Rows are points. The window is the flat piece filled in between its corners: a triangle in 3 columns, a solid with four corners in 4, and so on. A path goes straight from each point to the next, and from the last back to the first. After which points does the path pass through the window?

Window (3 x 3):
[[ 60  25 -19]
 [-23   9  -5]
 [-20  -1  19]]
Path:
(1): [-15  -9 -23]
(2): [-21  18   5]
(3): [10 52 -2]
(4): [ 47 -18  -3]
(5): [ 42 -28  -2]
(6): [ 5 23 14]
(7): [-1 40 11]
(8): [28 -1 -6]
(9): [-22 -19 -13]
(10): [-43  19  37]
(11): [26 25 17]
(12): [ -3  -3 -10]
Through the window after points: 1, 7, 11

Window (4 x 4):
[[ -6  -6   5  30]
 [-30 -12  47  23]
 [ 30  27 -11 -23]
 [  3   5 -24 -16]]
Path:
(1): [ -6 -15   3  11]
(2): [ 11 -11 -11 -11]
(3): [-18  33 -21  -2]
(4): [-23  10  12  25]
(5): [ 13 -16  -8   7]
(6): [ 31 -27 -12   5]
(7): [-19  21 -14  -9]
(8): [-26  24 -17 -18]
(9): [ 30 -22  -7  17]
(10): [ 13  -5 -12   9]
(11): [-25  32 -17  -3]
(12): [-38  33  60  27]
(13): [  5 -26   5  18]
(14): [ 26 -24  45  48]
(15): [-25  36 -20 -30]
(16): [-30   8  19  27]
Through the window after points: 2, 4, 6, 8

Window (8 x 8):
[[ 23  -3  39 -20  30  10  19 -28]
 [ 14 -29 -35  15  15 -14 -16 -50]
 [  3  15 -20  21 -23  -2  29  -4]
 [ 12   2 -45   9 -31 -13 -34  -2]
 [  3 -19 -26  27 -25  22  -1   8]
 [ -7  -8 -51 -11 -38  11  22  18]
 [-24 -13  28  -3   3   2  11 -40]
 [-18  -3  44  -7  60  -3  22 -16]]
Path:
(1): [-11 -39 -17   9   2 -39   3 -14]
(2): [ 22 -44 -26  11 -24 -35  45 -17]
(3): [ -9   2 -31  -1 -14  24  -5   4]
(4): [  9   6 -19   0  17  21 -21 -39]
(5): [  6 -35 -25  17   3 -27   9 -29]
(6): [  1 -25   7  12 -11 -12  19  12]
(7): [ -1  12 -31   8   9  26 -25 -27]
(8): [ 19  17   1   3  35  33  -7 -41]
Through the window after points: 2, 4, 6, 8

Window (11 x 11):
[[ 34  15  -9   6 -30  29 -20  12  39 -44 -47]
 [ 11  47  10  -3 -16 -42  23  -3  11  34  33]
 [-28  -1 -38  10  -8   4  -1 -10  -8  32 -49]
 [ -6   7  -1 -30 -47   4 -34   1  17 -36 -24]
 [-15  -5 -57  13 -15  35   0 -13   6  -4  -7]
 [-11  26  41   1 -24  35  18  20  -5   6  11]
 [ 23  -6  -2  21 -22   1  34  -3 -14  16  -8]
 [ 19  14  16  34  15  -8 -30 -33  10   9  20]
 [ 17  19  -8   5  27 -42  16   1 -11 -11  -1]
 [ 34  26  43 -21   5  25  19 -13 -23  27 -14]
 [  7 -14 -11 -27  27  -5   2  60 -36  27  13]]
Path:
(1): [  8 -13 -13   0  -2 -10  22  12  27  -5  -9]
(2): [  6  12   2   2  -7  19 -15   5 -20   7 -13]
(3): [ 31  25  -3  -1  -3   0  -4  13 -45 -15  -8]
(4): [-23 -31 -16 -12   4  13  17  22  34  51  -1]
(5): [ -6  -1  -4 -17  -3   1  16 -10  12  13 -13]
(6): [  3  16 -11   8   0  -8   1   6 -22   8  -2]
(7): [  8  34   4   6 -12  -6  20   6 -30  16  -1]
(8): [ 17 -40   2  17  12  10 -10 -13  50 -22  -3]
(9): [ -4  -1  27 -15 -10  14  20   4  30 -34   0]
(10): [ 40  33 -20  28 -18  16 -35   6 -12  21 -31]
(11): [ 19  10 -13  18 -15   6   8  11 -17  10 -13]
(12): [  8  -6  -6   6 -19  10  22 -14  12   0  -9]
(13): [  2 -18 -14 -34  28  59  -9   0  52 -19   2]
(14): [  8  18  -2   3  -6 -15   1  19 -26  15  -7]
(15): [ 33  25  -3  20 -40   4 -11   1 -14  -6 -15]
(16): [ -5 -10   6 -16  23   2  13   8  23   5 -16]
Through the window after points: 3, 7, 9, 11

Window (12 x 12):
[[-22  10   2 -55 -41   4  44  24  25   7  22   5]
 [-49 -12  -9 -60 -12  -7  27 -11  28 -38   9  16]
 [-15 -18 -25 -30  -7 -13  27  32 -13 -12  25  -3]
 [-23  -6 -35 -15 -10  46 -15  32  -1  17 -35  15]
 [ -7  -1 -13 -19   8  27 -22   1   6  35  -7  -4]
 [  2   6  23  30  14  17  15  20 -35 -20 -12 -26]
 [  1  -4   4  17 -25  -4 -15  20 -40  12 -41   3]
 [  8  18   7  33  -3 -16   2  46   1   3 -15  -3]
 [ 25 -12   7 -13  17   2  52  12  -3 -16  18  18]
 [ 35 -21  31  36  13  23 -12  29 -32 -31  22   4]
 [  0 -27  14  46   2   2  38  17 -16  -8  26   5]
 [-13 -33  23   7 -37 -35  21  33   7 -28 -53 -46]]
Path:
(1): [-12 -14  15  -4  10   5  30  32  -6 -19   4   2]
(2): [ 16  -9  -2  -4 -29  -4   7   6   7  -7  -2 -17]
(3): [ 12  25 -37  36  14  44  17  -4  -1 -45  14   0]
(4): [ -3 -29  27 -18 -13   3  -8  40 -15  15  -5   6]
(5): [-33 -17  12 -33  -9 -12  13  16  -1  -6  -9  10]
(6): [ -9   8 -36 -27 -15  19  35 -13  27 -45  27   2]
(7): [ 24 -21 -13  12 -49 -11  12  26  14 -57 -58 -46]
(8): [-24 -17  29   5  -7 -23  17  33  -7   7 -16 -13]
Through the window after points: 3, 5, 7
